Each row of a before or after table is a point. The points were changed in one or more steps. Then noise was added and the rows were shuffled. The steps act on how far a point lies along the listed directions, d1 being the first. Name the steps. A step turns or swaps two directions, mirrors them in a line or flattens them onto one, adds a multiple of one to another, or multiplies one. Angles are multiples of 10 degrees, from the lower direction toward the higher: turns from -170 to 170, lines from 10 to 170 but not 90. Use the fewest steps. Two steps may share a direction if one is a turn and the other turns, adds or multiplies; they go together, in the order done. Otherwise the lowest direction goes first.
In the rows, 128 means zero.

Directions:
(1): [ 98 101]
(2): [101 158]
Before (14 x 2)
[[139 123]
 [152 142]
 [122 132]
 [121 140]
 [ 87 142]
 [ 67 169]
 [118  73]
 [108 169]
 [143 144]
 [102 153]
 [103 169]
 [162 129]
 [109 161]
 [117 179]]
After (14 x 2)
[[100 106]
 [106  98]
 [122 126]
 [116 114]
 [113  77]
 [ 87 116]
 [125 182]
 [137 135]
 [150 112]
 [143 111]
 [100  87]
 [ 61  94]
 [160 126]
 [100  87]]
Steps: swap d1 and d2

Directions:
(1): [144  91 116 139  88 167]
(2): [120 136 156  99  77 103]
(3): [131 185 101 132 107 150]
(4): [188 129 112 130 125  95]
(5): [108 112  76  91 127 115]
Before (13 x 6)
[[141  82 103 118 130  64]
 [141 109 140 151 173 125]
 [145  66  89 141 163 150]
 [172 143 115  67 132  39]
 [121 162 131 156 133 142]
 [129 148 144 124 153 117]
 [146 150 131 141 176 112]
 [170 104 137 165 160 148]
 [132  99 137 141 149 121]
 [131 163 154 146 136 124]
 [165  96 109 147 132 125]
 [138  99 123 149 136 146]
 [108 175 156 123 180  94]]
After (13 x 6)
[[109 184 152 121 176  97]
 [147 181 116 143 165 125]
 [141 124 114 153 127 157]
 [147  70 125 126 136  60]
 [146 150 128 159 159 142]
 [130 169 144 142 133 126]
 [167 118 105 154 125 135]
 [151 115  78 152 147 171]
 [172  96 144  67 151  21]
 [129 154 139 124 151 120]
 [136 119 137 149 143 130]
 [176 157 116 171 143 169]
 [119 176 113 150 128 147]]
Steps: turn d3 and d5 by 20 degrees; add -1 times d2 to d3

Directions:
(1): [157 114 186 118  95 161 159 158 110 138 119]
(2): [103  96  98 147 132 175 125 159 156 141  84]
(3): [153 105 137 142 132 128  87  84  91 151  83]
(4): [165 124  97 123 140 128 157 122 137 199 151]
(5): [163  75 123 169 104 118 120 123 155 100 161]
Before (9 x 11)
[[152 119 138 129 117 129 131 141 124 138 146]
 [126 135 178 114 111 180 148 137 113 127 108]
 [ 99 100 127 142 113 163 122 155 137 116  80]
 [105 110 192 126 109 167 129 155 103 101  90]
 [ 65 190  66  98 152  95 120 131 154 120 180]
 [102 163 120 115 158 127 109 117 120 144 103]
 [ 86 186  47 125 163  65  96  80 146 122 157]
 [107 131 123 125 125 161 130 137 130 157 101]
 [ 98 131 141 112 137 119 116 118 114  94 135]]
After (9 x 11)
[[107  74 156 174 109 126  80 120 131  42 120]
 [146  86 139 160 104 146 111 108 146  82 143]
 [ 89 129 160 116 119 133 123 142 118  73 127]
 [136 123  98 137 135 121 122 129 141 139 149]
 [122 101 145 147 115 123  78  99 102  98  82]
 [146 100 142 142 108 141 118 110 118 152 119]
 [108 207 170  60 118 156 179 164  90 172 108]
 [139 122 172 127 115 162 140 159 122 143 107]
 [134 189 197  63 102 129 160 143  75 154 154]]
Steps: turn d1 and d5 by 110 degrees; swap d2 and d3; multiply d4 by 1.6
